Rows are points. Two turns around zero, p and q, are shown by what they do to some points. Where does a point land after both, in the order given? Backwards means that the second turn is done in reverse. Each puzzle has new turns, and all numbers are rounded.

Turn p:
[2 2] => [1 3]
[-45   8] => [-44 -11]
[ 15 -19] => [ 21 -11]
[28  8] => [22 19]
Turn q:
[ -2 -36] => [ 10 -35]
[ 0 31] => [-11  29]
[14  5] => [11  9]
[ -8 -30] => [  3 -31]
[-4 30] => [-14  27]
Where do these land?
q, then p: [  4 -20] => [ 17 -12]
q, then p: [21 27] => [-3 34]
q, then p: [ 25 -18] => [31  4]
p, then q: [-30  20] => [-36  -6]
q, then p: [-21  -9] => [ -9 -21]

Turn p:
[34 35 -6] => [ 38  30 -11]
[17  0 18] => [20 -5 13]
[-28  -8   2] => [-28  -4   8]
[-23 -27 -14] => [-30 -21 -11]
Turn q:
[ 5 15 13] => [12 14  9]
[-7  0 48] => [-1 14 46]
[ 13 -14 -37] => [  2 -26 -32]
[-11  -2 -24] => [-13  -2 -23]
Where do these land?
q, then p backwards: [ 31  19 -12] => [37  5 -8]
q, then p: [ 32   0 -12] => [ 21 -19 -19]
p, then q: [-25 -11   3] => [-25   6   9]
p, then q: [-11 -12  -8] => [-17  -3  -4]
p, then q: [-54   1  13] => [-38  34  23]
q, then p: [28  4 15] => [ 29 -11   6]

Turn p:
[  5 -15  35   0 -25  12] => [ 10 -23   6   5 -36  15]
[-29  16   2   1 -34 -29] => [-31  24   0 -13 -36 -11]
[ -3  -6  38  12 -18 -36] => [  1  -3  15   9 -46 -29]
[ -8   2 -19   2  46  22] => [-2  4  0 23 49 10]
[-35 -31 -21  -6  13   8] => [-39 -19 -18  16  20   2]
[ 27 -14   6 -27  18  -2] => [ 16 -28  20 -13  19  -8]
[  3  17   4   0 -19  -9] => [  2  15   4 -14 -18   0]
[ 23   0 -53  24  -2  25] => [ 21  13 -52 -13  31  13]
[16 31  7 -5 20  9] => [21 19 25 -1 16 10]
Turn q:
[-39  17 -10  -2  34  -8] => [-26 -11 -13 -12  45   4]
[ -6 -17  10  -7 -51  28] => [-14   2  25   7 -48  26]
[  4 -14 -29  16   6 -33] => [  2 -15 -37  20   1 -20]
[ -7  -9  23  20 -47  -8] => [-24  23  14  31 -33  -3]
[ 25  27 -14   7  15   6] => [ 27  19 -20 -14  12   5]
[ -6   3   4 -34  18  -7] => [ -5 -16   9 -29  11 -15]
[29 -6 15 -1 25 21] => [39  0 21 -3 13  2]
Where do these land?
p, then q backwards: [-30 -56 -14  -8   8  15] => [-48 -28 -32   6  11 -18]
q, then p: [ 19 -18  13 -32  -7  -2] => [  3 -22  12 -16 -29 -13]
q, then p backwards: [ 26   9 -16 -27  25 -10] => [ 42 -10 -19  -5  -8 -14]
q, then p: [ 17  12 -15  -2   4   9] => [ 11  -2  -1 -20  13   7]
q, then p backwards: [-26 -15  16  -2 -22 -37] => [-39 -17   8  -1   4 -33]
p, then q backwards: [13 17 13 29  8 -8] => [32  0 12 19 -5 -4]
q, then p: [-39  -5  22  13   7  23] => [-5 -2 12 46  0 22]
p, then q: [ 28   7 -27  27  11  -5] => [ 27   4 -32 -17   9 -16]
q, then p: [ -9  49   9   3 -34  16] => [-17  35  22 -16  -1  42]

Turn p:
[ 22   5  -3  11  -7 -21  -7 -39] => [  0   3 -12  -5  16 -21 -32 -28]
[ -5  19  -4 -14 -25 -37  -5   1] => [ -2  23   0  -8 -30 -25 -22   2]
[ 28   3  -5 -37  16  23  13  23] => [ 20   6 -22 -24 -12  30  33  -4]
[ -7 -33   1  -6  36   8  38 -25] => [  9 -21   6 -12  37 -22  43 -12]
[-21 -16  13   2   5 -21 -20  36] => [ 14  -5  16   2 -10  -3  -8  49]
[  6  23  -2   5 -12 -10   5  53] => [ 10  32 -14  22 -29  13   4  29]
[ -5   4  19   5  18  22   6 -37] => [-14  -2  19 -10  36   7   6 -24]
[  1  -6  37  17 -35  27  -5 -14] => [  7  -4  39  25   1  23 -17 -29]
[-20   1 -57  16   4   9 -26   1] => [-45 -33 -32   9 -10  -2  -7  18]
Turn q:
[ -7   2 -13  -6  49   9 -22   3] => [-10   7  -8   8  40 -32  -2  18]
[-16 -16 -16   4 -50  32   2  -3] => [  4 -34   9 -26  10  44   1 -19]
[-30  -1 -16  21  29 -34   9 -49] => [-10  -4 -26  41   7 -20  52 -20]
[ 15  11  26  17 -29  18  -8   9] => [ -2   0  20   4 -13  25 -35 -13]
[ -8  10  12  26  28  12  -4 -10] => [-20   1  13  34  16 -10  -3  -1]
[-11  17  -9 -16   7   3  34  43] => [-22   4  -1 -20 -14  11   7  51]
[ 17 -16  22  -7  -5 -12   1 -48] => [ 27  17  16  10  -9 -12  19 -40]
[ -8   8  11 -18  10  -2 -30  15] => [-16  18 -11 -16  12 -16 -21  -3]
[ 42  14 -28 -30  -6 -25   9  13] => [ 43  22 -27 -13 -17   4  -2  31]
[  5 -28  12   8 -34  -2   9  26] => [  4 -30  13 -23 -32   6 -15  -5]
Where do these land?
q, then p: [ 37 -26   6 -12  40  19  -1 -46] => [ 38  46 -13  -4  48 -10 -14  -3]
q, then p: [ 11   9  13 -17  27  -1  13   5] => [ 3 35  2  5 -8  0 -4 16]
p, then q: [ -5 -29  20  34  12   9  19 -11] => [ -1  -8  21  34  -9 -36   3   8]
q, then p backwards: [ 23  37  -7  -2 -20 -16  -2  18] => [ 26  23  -4   1 -10  -7 -23  32]
q, then p: [  0  10   6 -20 -27 -25   7   3] => [-14   5  -5  -4 -30   5   2 -27]
q, then p: [-37  28  -6  11 -13  11 -16  -2] => [-41 -23   7  -3  12   6  19   6]
q, then p backwards: [-34 -14 -33  13 -15 -38 -35  23] => [ 25 -12 -66  -4  12  -1 -18 -20]
q, then p: [ 31 -11 -18 -22  15   8  32 -12] => [ 40  32 -16   8   1  13  14  -4]
q, then p: [-25  -3  19  15 -18  33 -17  21] => [-13 -30  38 -22   8  10  -4  13]
